Each row is a point. Each copy is the shape, with its points in the same order, turned, moved and blurred by noise. Say if it was mirrored as well.
In the rows, 128 means zero.

Shape (6 x 2):
[[114 147]
 [ 86 123]
 [111 110]
 [120 136]
 [176 178]
 [157 128]]
Copy 1, 6 rows:
[[149 152]
 [168 131]
 [145 116]
 [142 140]
 [ 85 183]
 [100 135]]
Copy 1 is: mirrored
Copy 2, 6 rows:
[[116 154]
 [148 172]
 [147 140]
 [123 148]
 [ 57 120]
 [108 109]]
Copy 2 is: mirrored

Shape, 6 rows:
[[100 181 175]
 [137 121 105]
 [138 106  98]
 [142 108 130]
 [147 153 164]
 [123 179 131]]
Copy 1, 6 rows:
[[188 180 140]
 [118 114 116]
 [109 103 121]
 [107 130 135]
 [135 178 124]
 [171 153 104]]
Copy 1 is: mirrored
Copy 2:
[[166 112 185]
 [108 138 109]
 [ 98 133 100]
 [129 114 104]
 [169 128 137]
 [146 151 163]]
Copy 2 is: only turned
Copy 3, 6 rows:
[[ 91 192  85]
 [152 133 134]
 [155 120 133]
 [137 117 116]
 [ 90 144 106]
 [110 184 123]]
Copy 3 is: only turned
Copy 4:
[[ 70 128  69]
 [137 122 144]
 [146 118 150]
 [141 101 122]
 [124 118  72]
 [100 156 100]]
Copy 4 is: mirrored

Shape:
[[119 161 148 150]
 [ 92 102 122 154]
 [134 128  99 148]
 [106 104 175  80]
 [178 142 171 128]
 [130  90 116 133]
 [112 107 120  92]]
Copy 1 (7 x 4):
[[145 167 106 132]
 [ 98 124 128 149]
 [144 129 154 136]
 [113  98  66  84]
 [151 167 121  62]
 [114 106 149 114]
 [133  86 110 113]]
Copy 1 is: only turned
Copy 2 (7 x 4):
[[143 125 104 150]
 [119 154  91  94]
 [136 146 134 109]
 [ 62 103  94 137]
 [139  69 142 139]
 [100 134 130  86]
 [ 75 141 132 123]]
Copy 2 is: only turned
Copy 3 (7 x 4):
[[129 124 133 160]
 [158  78 143 125]
 [143 121 162 110]
 [146 106  57 111]
 [ 84 149 111 118]
 [138  92 139  86]
 [167 115 109  92]]
Copy 3 is: only turned
Copy 4:
[[161 150 140 147]
 [ 95 155 147 178]
 [111 127 166 140]
 [107 154  62 143]
 [169  91 108 135]
 [ 88 119 138 157]
 [ 84 144 111 123]]
Copy 4 is: mirrored

Shape:
[[112 131 121 181 141 134]
 [130 152  98 159 132 160]
 [121 109  44 142 103 172]
 [148 174 122 119 107 118]
 [140 128 131 111 132 169]
 [158 145  82  98 156  99]
 [169 128  63 152 133 161]
 [105 105 154 140 163  85]
 [132  91 143 125 104  91]
 [131 103 118 132 135  98]
 [127 119 126 158 175 110]]
Copy 1, 11 rows:
[[153 154 100 103 155 124]
 [160 152 123 108 119 149]
 [175 130  83 137  64 152]
 [ 96 138 152 124 123 148]
 [159 101 153 132 132 139]
 [ 99  99 140  81  84 121]
 [160 118 103  87  88 173]
 [116 112 108 102 171  71]
 [ 97  90  96 142 155 110]
 [113 101 100 111 133 106]
 [137 121 109  73 152 100]]
Copy 1 is: mirrored
Copy 2:
[[ 87 143 152 146 101 132]
 [108 141 116 164  91 156]
 [135 105 120 130  49 188]
 [165 152 108 169 114 113]
 [127 110  99 145 138 153]
 [186 155 153 164 128 171]
 [135 109 134 181  77 186]
 [121 150 182 115 157 117]
 [155 107 165 122 130  98]
 [149 126 171 130 125 133]
 [106 150 176 151 138 149]]
Copy 2 is: mirrored
Copy 3, 11 rows:
[[167 127 100 101 142 116]
 [168 122 120 143 149 103]
 [106  87 121 154 177  79]
 [145 173 160 144 121 112]
 [143 114 145 155 131 152]
 [113 157 111 173  85 102]
 [133 125  93 179 168 101]
 [129 139  97  81  80 147]
 [ 90 156 125  94 121 149]
 [108 145 104 112 110 132]
 [150 135  78 114 104 134]]
Copy 3 is: mirrored
Copy 4:
[[172 141 140 102 130 122]
 [145 114 171 114 132 109]
 [ 88 127 176  75 109  84]
 [136  85 128 162 116 110]
 [104 115 147 136 154 141]
 [114 137 158 181  81 120]
 [114 142 184 128 128  74]
 [159 168  99 137 109 170]
 [112 147  72 136 115 128]
 [126 156 111 137 103 128]
 [162 170 141 139 120 141]]
Copy 4 is: only turned

Shape:
[[ 83 111 163 144 129 141 113 195]
 [143 127 126 171 111 111 153 120]
 [ 80 155 180 113 174 124 115 114]
 [153 143 107 109 111 107 155 113]
 [139  81 103 150 113 109 127  96]
 [138 118 119 142 131 133  99  98]
 [ 94 129 110 154 146 155 101 149]
 [ 85 172 129 123 109 148 135 122]
 [130  96 171  92 107 118 103 100]
 [135 100 103 161 115 182 155 156]
 [126 181 172 145 105 115 133 180]]
Copy 1, 11 rows:
[[ 71 104  98 170 129 128 191 103]
 [104 160 145 127 104 112 132 143]
 [133  55 142 160 124  81 158  93]
 [129 130 129 104 115 141  82 128]
 [132 182 142 168 112 139 114 138]
 [149 137 146 161 151 119 128 141]
 [122 116 113 159 141 137 191 138]
 [131  90 153 101 141 136 167 104]
 [116 108 153 182 155 132  96 108]
 [ 89 143 123 143 109 171 164 175]
 [ 63 101 111  97 151  86 156 108]]
Copy 1 is: only turned
Copy 2 (11 x 8):
[[138 151 103  79  66  87 145 170]
 [105 154 130 135  96 155 117 116]
 [ 93 148 195 105 113  72 158 172]
 [138 136 148 147 137 163 135 117]
 [ 83 137 100 132 143 145 137 107]
 [ 97 136 136  96 141 115 120 109]
 [119 164 109 111 114  68 137 116]
 [150 198 154 111 139 112 129 141]
 [102 110 144  82 158 143 142 168]
 [140 151  83 139 112 115  83 129]
 [159 165 163  97  59 135 128 145]]
Copy 2 is: only turned
Copy 3 (11 x 8):
[[ 97 106 123 150 121 109 127  46]
 [ 93  96 105 109 143 108 134 157]
 [153 105 111  97 160 168 108  62]
 [134 118 124  86 107 118 118 167]
 [131 114 118 156 152 105 126 176]
 [151 125 117 123 159 113 151 141]
 [127 105 154 124 165  91 138  84]
 [122 100 164  91 127 152 145 104]
 [156 147  95 151 115 158 130 126]
 [ 71 142 160 130 144  78 130 130]
 [ 91  90  97  78  95 120 155  79]]
Copy 3 is: mirrored
